Rows are points. Each copy is the shape, with its points in the same order, turned, moved and blurred by noise. Is it also mirrored, or only turned?

Shape, 8 rows:
9.0 -1.6
24.8 -9.4
-6.2 24.7
3.6 -19.8
-2.1 -7.5
29.5 3.9
-4.1 -7.0
-2.4 25.7
Copy 1, 8 rows:
-0.1 13.1
-0.6 30.9
17.6 -12.0
-20.1 16.1
-10.4 6.4
12.2 30.7
-12.9 2.6
22.1 -8.1
Copy 1 is: mirrored
Copy 2, 8 rows:
3.4 5.3
-7.0 -10.2
28.5 13.7
-16.2 10.8
0.4 14.4
6.8 -12.9
4.2 18.4
33.7 16.9
Copy 2 is: only turned
Copy 3, 8 rows:
4.0 12.2
6.7 30.1
19.0 -15.1
-13.7 17.5
-6.2 4.6
20.3 28.1
-7.1 2.7
21.9 -13.0
Copy 3 is: mirrored
Copy 4:
-1.0 8.8
-10.0 24.2
26.3 -4.8
-18.4 2.7
-6.2 -2.5
3.8 29.4
-5.9 -4.1
26.5 -0.6
Copy 4 is: mirrored

Shape (8 x 4):
-11.9 -8.3 -9.4 7.6
-30.3 -7.1 -20.9 12.5
-19.0 -30.4 6.4 6.6
-0.8 4.6 16.6 1.5
9.1 -20.0 14.6 -7.1
23.4 14.9 -1.8 -15.4
25.8 5.1 15.5 15.8
17.3 11.5 23.7 7.9
Copy 1 (8 x 4):
-3.9 -1.6 5.5 -17.2
-9.7 -13.3 7.8 -32.6
10.8 2.0 -15.7 -22.6
-1.4 -2.5 -5.4 12.2
7.2 21.6 -9.1 8.7
-16.2 16.3 18.8 26.5
19.4 0.2 11.7 29.8
4.6 -2.2 2.2 34.2
Copy 1 is: mirrored
Copy 2 (8 x 4):
10.8 -7.8 3.2 -12.3
20.6 -29.2 7.9 -18.9
39.8 -2.0 9.0 0.4
-0.4 1.0 0.3 18.6
10.9 19.3 12.3 15.3
-25.3 17.3 9.6 2.8
-6.8 19.4 -20.0 8.1
-9.3 12.5 -12.0 22.2
Copy 2 is: only turned

Shape (11 x 8):
-8.3 16.4 -2.6 -14.9 -10.4 25.7 8.2 21.2
0.9 -5.6 -9.3 14.5 -31.1 11.3 6.5 19.7
12.5 27.0 -11.9 -1.7 -18.0 18.7 4.2 -8.5
5.5 17.0 -10.0 11.8 -17.1 -12.2 4.9 8.1
23.6 13.0 -7.0 -19.5 12.9 17.4 16.6 -18.1
-6.5 10.0 -24.4 5.1 6.5 -4.4 -3.1 23.3
8.5 -12.0 -4.8 -1.3 -12.6 -19.4 -1.6 4.5
13.6 -2.3 13.3 47.9 -3.3 0.1 3.9 -21.4
11.2 -12.4 -21.5 16.7 -31.4 -4.9 13.0 11.0
8.4 1.8 -3.9 10.2 13.8 13.6 -16.3 9.4
-3.2 -21.8 -8.2 -18.5 8.1 -9.3 -2.3 -22.2
Copy 1, 11 rows:
-21.3 -2.4 2.4 -12.5 -31.1 -2.7 -11.5 14.1
-12.6 -12.3 -10.8 21.2 -19.6 -1.0 10.8 21.9
-27.9 13.6 -10.3 3.5 -17.1 28.2 -12.6 13.2
-4.0 -1.6 -15.5 -0.1 0.3 19.1 2.6 25.8
-19.9 39.9 15.0 -10.9 -6.0 23.9 -6.1 -1.8
4.7 -2.9 4.2 0.3 4.6 -2.6 -16.5 33.8
14.7 -5.4 5.7 12.2 0.2 16.9 14.9 11.4
-10.7 10.8 -34.0 28.5 26.1 8.6 7.6 -15.2
-5.0 -2.5 -6.9 26.8 -6.3 10.0 17.9 31.3
7.4 13.3 -0.8 9.8 -4.9 -2.6 -19.9 2.8
-1.8 2.7 34.7 7.9 14.5 21.2 3.7 -6.5
Copy 1 is: only turned
Copy 2:
-10.2 -14.3 -11.6 3.3 -32.8 5.0 8.9 -6.7
-13.4 6.0 5.1 -1.7 -17.3 33.3 -8.3 12.3
-38.9 -12.3 -16.1 8.9 -6.4 8.7 -4.8 -1.7
-14.1 9.4 -9.3 11.4 5.6 9.6 -10.2 13.5
-34.9 -12.3 -2.6 24.0 3.0 -1.1 10.9 -35.4
13.9 -10.1 -15.0 17.9 -1.5 17.8 -9.1 0.7
-3.5 2.8 20.3 19.2 9.8 14.0 -0.3 12.0
-23.2 10.5 12.5 -27.2 34.4 19.9 -15.6 -13.2
-16.3 14.5 11.0 13.6 -7.4 38.8 -16.6 12.3
-0.5 -21.2 -5.7 -1.6 14.3 21.7 7.8 -8.7
-8.1 -26.1 34.3 26.5 10.5 1.4 -5.0 -12.2
Copy 2 is: mirrored
